Each point is reached from the start by the listed moves, each made 0, 1 or 2 times, or once backwards (-1), plus a little noise. Is the number of moves made odd or even? Then give how often each move was made.

Moves:
(1): [ 3.6 -3.3 -3.9  1.4]
(2): [ 0.5 -0.1 -2.8 -1.0]
Start: [-0.6  0.2 -1.9  0.8]
Points:
[-1.5  0.3  0.9  1.8] => odd (0, -1)
[ 2.8 -3.2 -6.0  2.2] => odd (1, 0)
[-0.3  0.0 -4.9  0.1] => odd (0, 1)
[ 0.3  0.4 -7.4 -1.4] => even (0, 2)

Moves:
(1): [ 3.9 -0.7 -1.3 -1.4 -0.5  0.3  1.0  0.5 -3.1]
(2): [-1.5  2.0 -0.6 -0.8  0.7  1.6  0.5  0.8  0.6]
(3): [-0.9  0.9  2.9  0.4 -1.0  1.5  1.5 -0.6  1.6]
(4): [ 0.1  0.5 -0.2  3.4  3.1 -2.0 -0.4 -0.8 -0.9]
(5): [ 0.9 -3.0  2.9 -0.3  0.3  1.6 -1.8 -0.3  1.7]
(6): [-0.8  2.1  2.4 -0.8 -3.0 -0.4 -2.4 -0.1 -1.3]
Start: [ 1.3  2.1 -0.4  2.3  1.2  0.2  0.9  1.7  0.6]
Points:
[ 5.6  0.6 -2.7  6.1  9.0 -1.9 -1.8  1.6 -3.7] => even (1, 1, -1, 2, 1, 0)
[ 7.3  4.2  2.0  2.4 -0.8  0.0  1.6  1.3 -6.1] => odd (2, 0, 1, 1, 0, 1)
[ 6.4 -2.4  0.1  5.8  9.2 -0.3 -3.5  1.3 -1.9] => odd (1, 1, -1, 2, 2, 0)

Moves:
(1): [ 1.0  0.6  2.6  1.1  0.4  1.2 -0.1  0.5  0.3 -1.0  0.1  0.2]
(2): [-1.0  1.0  0.9  1.2 -2.5 -1.9 -1.3  1.2 -1.1  2.2 -0.1  1.4]
(3): [-1.1 -0.9 -1.5  1.7  0.0  0.3  1.6  0.5 -0.6  0.5  0.6  0.2]
(4): [ 0.7  0.1  0.2  1.9 -2.0 -2.6 -0.8  1.4  1.0 -0.9 -0.7 -1.2]
(5): [-0.2 -0.3 -0.8 -0.9  1.1  0.6 -0.1  1.8  1.9 -0.6 -1.9 -0.3]
(6): [-2.6  2.3 -0.6 -0.5 -0.2  0.2  0.4 -0.5  0.4 -1.9  2.3  1.0]
(7): [-0.1 -0.3  0.1 -1.2  1.0 -2.9  2.4  0.6  0.6 -0.1 -0.9  2.0]
(8): [ 0.2 -0.3  0.3 -1.8  1.8 -0.1  0.5  3.3 -2.7 -1.4  0.0 -0.9]
(9): [ 1.1 -0.8 -0.9 -0.4  0.3 -0.7 -0.6  0.7  0.8  0.5  2.1  1.7]
(10): [ 1.1  1.5  0.8 -0.2 -2.3  1.1  0.6  1.3 -0.2  0.5 -1.0  0.3]
(11): [ 1.5  2.3 -2.4  1.8  0.3  0.5 -0.2 -0.2 -1.0  0.9  0.7 -0.6]
Start: [ 1.1 -1.5  1.0 -1.1  0.9  0.2 -0.9 -1.7 -0.8 -0.7  2.7  0.3]
Points:
[ 0.9  8.2  6.5  6.8 -7.6 -6.1 -1.5  6.6  0.5 -1.5 -1.6  1.9] => even (2, 2, 0, 2, 1, 1, 1, 0, -1, 1, 1)
[ 7.3  5.2  7.2  3.4 -5.4 -7.8  2.4  9.9 -2.6 -1.8 -1.6  2.9] => odd (2, 1, 0, 2, 0, 0, 2, 1, 0, 2, 1)
[-1.7  1.2 -6.9 -0.2  6.7  3.7  5.6 -3.5  4.9 -2.9 11.5  8.1] => odd (1, -1, 2, -1, 1, 2, 1, -1, 2, 0, 1)
[-3.4 -0.3 -5.0 -2.2  1.1  1.2  3.9  4.7 -3.0 -2.1  3.1  0.6] => odd (-1, 0, 2, 0, 1, 1, 0, 1, 0, 1, 0)

Moves:
(1): [-1.1 -2.1 -2.2 -0.3 -1.9  1.9 -0.3 -0.7  0.2  1.2  0.8  0.1  1.8  0.9
 -3.4]
(2): [ 0.7 -1.1  1.8  1.6  2.0  0.1  0.8 -2.3  0.0 -0.8  0.0 -1.1  1.0  1.1
  0.3]
(3): [-1.7 -1.2  0.2 -0.1  1.9 -0.2  1.7  0.7  1.1  1.3  2.9 -0.4  0.0  3.6
 -1.6]
(4): [-0.6  0.1  1.0 -1.1  0.1  0.2  1.4  0.0 -0.9 -0.4 -1.9  2.4  2.9 -1.1
 -0.2]
(5): [ 0.2 -1.9  1.5  0.3  0.4  3.3  1.5  0.5 -0.6 -0.5 -2.0  0.2 -1.6  1.8
  0.9]
(6): [ 1.9 -0.3  1.0 -0.2 -1.4  0.2  1.3 -1.0  0.9  1.5 -0.2 -0.7 -0.8 -0.4
 -0.9]
(7): [ 0.9  1.4  0.3 -1.0  0.9 -0.5 -1.9  0.5  1.1  0.8  1.0  0.5  1.8 -0.7
  0.6]
(8): [ 0.0  0.1  0.8 -0.3 -0.2  0.4 -2.6  1.0  1.4 -0.1 -0.4  1.3 -0.9 -1.3
 -1.6]
(9): [-0.8 -1.0 -0.4 -1.0  1.1 -0.5  0.5  1.5  0.5  2.0  0.9 -0.9  1.2 -0.3
 -0.7]
(10): [ 0.3  2.0 -0.2 -1.8 -0.6 -0.9 -1.4 -1.1  1.7  1.1 -3.8 -0.8  0.9 -2.0
  1.6]
(11): [ 1.2  0.5 -1.4 -0.7  0.2 -0.6  1.6 -0.3 -0.7  0.6 -0.6  2.2 -1.0 -0.4
 -0.1]
(12): [ 0.4 -1.5 -0.8  0.3  0.2 -0.9 -0.3  0.2  2.9 -0.7 -0.4  1.9  0.3  1.2
  0.1]
(13): [ 0.9  0.9 -0.6 -0.5 -0.8  0.7  0.6 -0.8  0.2 -0.7 -0.1  0.2 -1.0 -1.3
  0.1]
(14): [-1.7 -2.0 -1.2 -1.8 -1.4  0.3 -2.2 -0.6 -0.4 -1.3 -0.9  0.9 -0.6 -0.7
  0.9]
Start: [ 1.3  0.5 -0.3 -0.7 -0.8  1.4  1.8  0.9  0.4 -1.3 -0.1 -0.7 -1.4 -0.7
  2.0]
Points:
[  0.9 -10.9  -1.6  -5.4  -5.0   9.2   2.3  -2.1   5.5   8.1  -9.3  -4.6
  -3.6   1.3  -4.2] => odd (2, 1, 0, -1, 2, 2, -1, 1, 2, 2, 1, 0, -1, 1)
[-1.5 -8.3 -9.0 -6.5  2.0 -1.5  5.4 -2.0 11.5  5.5 -1.4  0.4 -2.3  5.6
 -2.1] => even (1, 1, 2, -1, 0, 0, -1, 0, 2, 2, 2, 2, 1, 1)
[ 7.6  1.9  8.6 -3.2  5.3  1.9  2.2 -3.0  7.9 -1.6 -6.0 -1.6  4.1 -3.8
  8.3] => even (-1, 2, 0, 1, 1, 1, 2, 0, 1, 1, -1, 1, 2, 0)
[ 3.4 -4.8 -3.5 -5.1 -6.6 -0.3  2.0 -3.0  7.1 -5.1  1.5 10.9 -5.3 -1.8
 -3.2] => odd (0, 0, 1, 1, -1, 2, 0, 1, -1, -1, 1, 2, 2, 2)
